Each row of a before or after table is a point. One or more steps were done to the points. Then noise was added and the rows were shuffled. The steps act on columns, c1 being the first. What was done? A step turns or swaps two columns, mirrors them in a line or flattens them onto one, adds a multiple of one to another, or multiplies or shifts one. Angles are multiples of 10 degrees, from the lower column toward the higher: turns from -170 to 170, lines from 10 to 170 but not 90. Use the fewest steps. Two steps may share a column if one is a turn and the other turns, adds or multiplies; they go together, in the order done. Otherwise the lowest column goes first.

Before, 11 rows:
-0.54  -0.02
+0.61  -0.41
-0.32  -0.61
+0.42  +0.50
+0.50  -0.41
-0.45  -0.58
-0.06  -0.11
+0.19  +0.57
-0.37  -0.04
-0.19  -0.28
-0.29  +0.45
After, 11 rows:
+0.08  +0.23
-0.12  +0.18
-0.02  -0.04
+0.24  -0.17
+0.18  -0.15
+0.16  +0.21
-0.08  -0.11
-0.15  -0.02
-0.12  -0.25
-0.22  -0.01
-0.17  -0.23
Steps: multiply c1 by 0.4; multiply c2 by 0.4

Before:
+0.49  -0.60  +0.50  -0.37  +0.17  +0.16
-0.04  -1.09  +0.31  +0.21  -0.51  -0.08
-0.18  +0.14  -0.63  +0.18  +0.14  -0.30
+0.53  -0.22  -0.24  +0.56  +0.14  +0.41
-0.03  +0.34  -0.57  +0.74  -0.35  -0.40
-0.41  -0.13  -0.52  +0.37  -0.82  +0.01
+0.12  -0.12  -0.51  +0.63  +0.22  -0.55
-0.41  -0.39  -0.24  +0.40  -0.03  -0.01
+0.41  +0.38  -0.60  -0.62  -0.90  +0.62
-0.30  +0.55  -0.06  +0.56  -0.71  +0.28
After (10 x 6):
-0.35  -1.48  +0.51  -0.13  -0.27  +0.09
-0.31  +0.50  -0.91  +0.18  -0.24  -0.02
+0.42  -0.24  -0.94  -0.33  -0.35  +0.29
-0.93  -1.09  -0.21  +0.09  -0.62  +0.03
+0.05  -1.21  -0.11  +0.14  +0.38  +0.24
+0.01  +0.48  -0.36  +0.18  +0.51  -0.06
-0.48  +0.40  -0.23  +0.13  +0.14  +0.04
+0.27  +0.43  -0.59  +0.35  +0.05  -0.13
+0.29  +1.05  -0.47  +0.21  -0.55  +0.20
-0.02  -0.26  -0.17  +0.32  +0.54  -0.27
Steps: turn c1 and c2 by -60 degrees; multiply c2 by 2; turn c3 and c5 by -40 degrees; multiply c4 by 0.4; multiply c6 by 0.4

Before, 9 rows:
-0.57  +0.38  +0.77  -0.13  -0.03  -0.53  -0.57  +0.06  -0.32  -0.55  +0.58
+0.02  -0.36  +0.34  +0.50  +0.50  -0.06  +0.28  -0.37  -0.42  +0.65  +0.04
+0.31  -0.40  -0.49  +0.47  -0.25  -0.72  +0.58  +0.48  -0.12  +0.47  +0.63
+0.00  +0.47  -0.47  -0.50  +0.85  -0.12  +0.07  +0.25  +0.85  -0.36  -0.01
+0.62  -0.29  -0.41  -0.14  +0.76  +0.39  +0.23  +0.67  -0.56  +0.13  -0.16
+0.00  -0.33  +0.31  +0.27  +0.80  -0.01  -0.44  -0.45  -0.28  -0.64  -0.10
-0.64  +0.40  -0.17  +0.54  +0.56  +0.14  -0.49  +0.44  +0.29  +0.37  -0.22
-0.46  -0.33  +0.32  -0.09  -0.36  +0.31  +0.30  -0.15  +0.36  -0.31  -0.06
+0.03  +0.03  -0.39  +0.13  -0.34  -0.04  +0.27  -0.42  -0.34  +0.33  +0.10
After (9 x 11):
-0.32  -0.03  +0.54  +0.12  +0.20  +0.06  +0.37  +0.11  -0.28  +0.04  +0.28
+0.36  +0.65  +0.30  -0.17  -0.19  +0.35  -0.27  -0.44  +0.74  +0.09  -0.85
-0.28  +0.06  -0.10  +0.70  -0.31  -0.19  -0.57  -0.42  +0.18  -0.68  -0.51
-0.55  -0.60  +0.22  +0.16  +0.66  +0.02  +0.85  -0.67  +0.38  +0.15  +0.15
-0.28  -0.17  -0.02  -0.31  -0.31  +0.14  +0.17  -0.81  -0.69  +0.55  -0.70
+0.61  +0.35  -0.74  +0.09  +0.56  -0.86  +0.11  +0.37  +0.05  -0.46  -0.13
+0.65  -0.39  -0.04  +0.07  -0.21  -0.48  -0.10  +0.55  -0.18  +0.09  -0.76
+0.40  -0.21  -0.17  -0.27  -0.03  +0.50  -0.15  +0.27  +0.09  -0.42  +0.39
-0.65  -0.57  -0.15  +0.27  -0.03  -0.03  +0.45  +0.44  -0.32  -0.08  -0.52
Steps: turn c1 and c10 by 100 degrees; turn c2 and c4 by 30 degrees; turn c3 and c8 by 150 degrees; turn c5 and c11 by -100 degrees; turn c6 and c9 by -40 degrees; turn c6 and c7 by -50 degrees
